Each point is reached from the start by the listed moves, each made once or not at all, plus a little noise. Say if it took an odd or an even number of moves. Then give how often each move was made.
In the rows, zero is written as 128.

Moves:
(1): [157 126 192 111]
(2): [119 167 127 129]
(3): [ 95 107 156 189]
Start: [104 149 102 127]
Points:
[ 61 166 129 189] -> even (0, 1, 1)
[ 91 163 195 173] -> odd (1, 1, 1)
[133 147 166 109] -> odd (1, 0, 0)
[ 71 128 131 188] -> odd (0, 0, 1)

Moves:
(1): [125 134  88 111 120 121 154 147 118]
(2): [125 124 125 147 146 122 153 143 133]
(3): [119 111 140 129 129 149 129 125 152]
(4): [133 129 152 134  94 104 110 134 177]
(5): [102 145 122 107 127 136 135 134 114]
(6): [107 119 103 151 129 144 132 137 113]
(7): [110 109 131 118 145 122 156 138 118]
(8): [140 117 135 130 108 149 143 158 133]
(9): [129 135 129 133 127 144 155 116  93]
Start: [117 118 108 121 134 138 148 109 143]
Points:
[ 46  87 113 140 138 149 194 154 183] -> even (0, 1, 1, 1, 1, 1, 1, 0, 0)
[ 83  95 149 102  96 173 208 149 164] -> even (0, 0, 1, 1, 1, 0, 1, 1, 1)
[101  76 112 121 108 136 222 186 205] -> even (1, 1, 1, 1, 0, 0, 1, 1, 0)
[ 62 113  87 149 151 194 212 122 110] -> odd (0, 1, 1, 0, 1, 1, 0, 0, 1)
[ 67 125  74 141 151 158 183 137 120] -> odd (0, 1, 0, 0, 1, 1, 0, 0, 0)
[ 79  65 103 163 151 199 249 158 114] -> even (0, 1, 1, 0, 0, 1, 1, 1, 1)

Moves:
(1): [141 109 122 131 131 131 106 118 119 142 123 123 138 113 127 121  98 148]
(2): [120 141 111 134 119  98 126 123 127 117 115 127 128 157 125 132 130 136]
(3): [144 130 124 132 137 119 134 133 127 128 140 153 144 141 143 126 139 121]
(4): [107  86 121 120 103 130 143 143 155 134 102 133 153 124 148 121 140  92]
(5): [136 140 109 112 122 135 120 118 138 119 120 102 125 124 126 140 118 132]
(6): [140 113 137 148 153 122 125 121 117 171 150 115 115 132 124 114 152 112]
(7): [116 134 129 120 126 132 152 132 119 110 110 115 134 147 138 139 128 123]
(8): [135 107 150 128 128 151 125 122 133 146 134 134 121 111 144 133 137 147]
(9): [150 105 109 149 128 111 182 151 110 155 146 156 152 123 144 100 116 113]
(10): [131 113 159 120 141 152 100 139 134 135 108  96 131 147 108 120 136 148]
(11): [137 128 136 131 128 125 114 152 130 125 123 114 139 125 135 109 123 138]
(12): [121 123 137 131 123 140 129 121 115 145 120 137 132 120 121 123 137 135]
(13): [148 130 145 145 120 118 136 131 129 119 126 145 106 131 133 123 123  99]
(14): [117 126 130 123  96 128 111 128 131  92 141 135 142 126 117 116 121 124]
(15): [143 121 130 160 125 149 119 135 125 158 151 113 158 135 120 129  99 136]
(16): [116 116 122 154 138 132 139 129 125 117 117  96 122 133 123 119 142 134]
(17): [126 125 105 135 119 124 116 150 118 138 136 138 120 125 124 148 129 133]
(18): [134 125 130 131 128 105 131 120 138 112 135 139 120 122 133 162 144 122]
Start: [110 155 163 116 123 130 137 104 128 141 101 118 139 120 106 138 131 127]
Points:
[133 101 232 179 104 191  98 121 136 139 110  71 152 134  81 111 123 146] -> even (0, 0, 0, 0, 0, 0, 0, 1, 0, 1, 0, 0, 1, 1, 1, 1, 0, 0)
[120 153 213 103  82 162 103 131 129  88  54  66 152 145  87 114 121 131] -> odd (0, 0, 0, 0, 1, 0, 1, 0, 0, 1, 1, 1, 1, 1, 0, 0, 0, 0)
[149  86 216 172 123 166  76 123 113 213 165 124 171 126  88 158 173 152] -> odd (0, 0, 1, 0, 0, 1, 0, 1, 0, 1, 0, 1, 0, 1, 1, 0, 1, 1)
[125  49 173 148  90 110 186 120 144 183 141 161 175  89 148 116 173  70] -> even (0, 0, 0, 1, 0, 1, 0, 1, 1, 0, 0, 0, 0, 1, 0, 0, 0, 1)
[123 140 177 122 118 151  86 134 145  88  84  46 174 145  90 100 143 157] -> even (0, 0, 1, 0, 1, 0, 0, 0, 0, 1, 1, 0, 0, 1, 0, 1, 0, 0)
[161 145 151 186  77  85 187 166 102 122 130 152 217 180 137  89  87  92] -> even (0, 1, 1, 0, 0, 0, 1, 0, 1, 0, 1, 0, 1, 1, 1, 0, 0, 0)
[185 118 168 183 129 110  49 132 123 195 108  48 138 151  80 159 105 151] -> even (1, 1, 0, 0, 1, 1, 0, 0, 0, 1, 1, 0, 1, 0, 1, 0, 1, 1)
[126  58 183 150  71 159 112 102 146 173 121 161 224  87 133 145 123 127] -> even (1, 0, 1, 1, 0, 0, 0, 1, 0, 0, 0, 1, 0, 1, 1, 0, 0, 1)
[145  62 126 197 104 104 205 140 111 223 100 144 150 134 152 108 187  71] -> odd (0, 1, 1, 1, 1, 1, 0, 1, 1, 0, 0, 1, 1, 0, 0, 1, 1, 0)
[155  51 190 146  75 166 138 159 156 181 111 123 249 109 138 110 134 127] -> odd (0, 0, 1, 1, 1, 0, 0, 1, 1, 1, 1, 1, 0, 1, 1, 0, 0, 1)
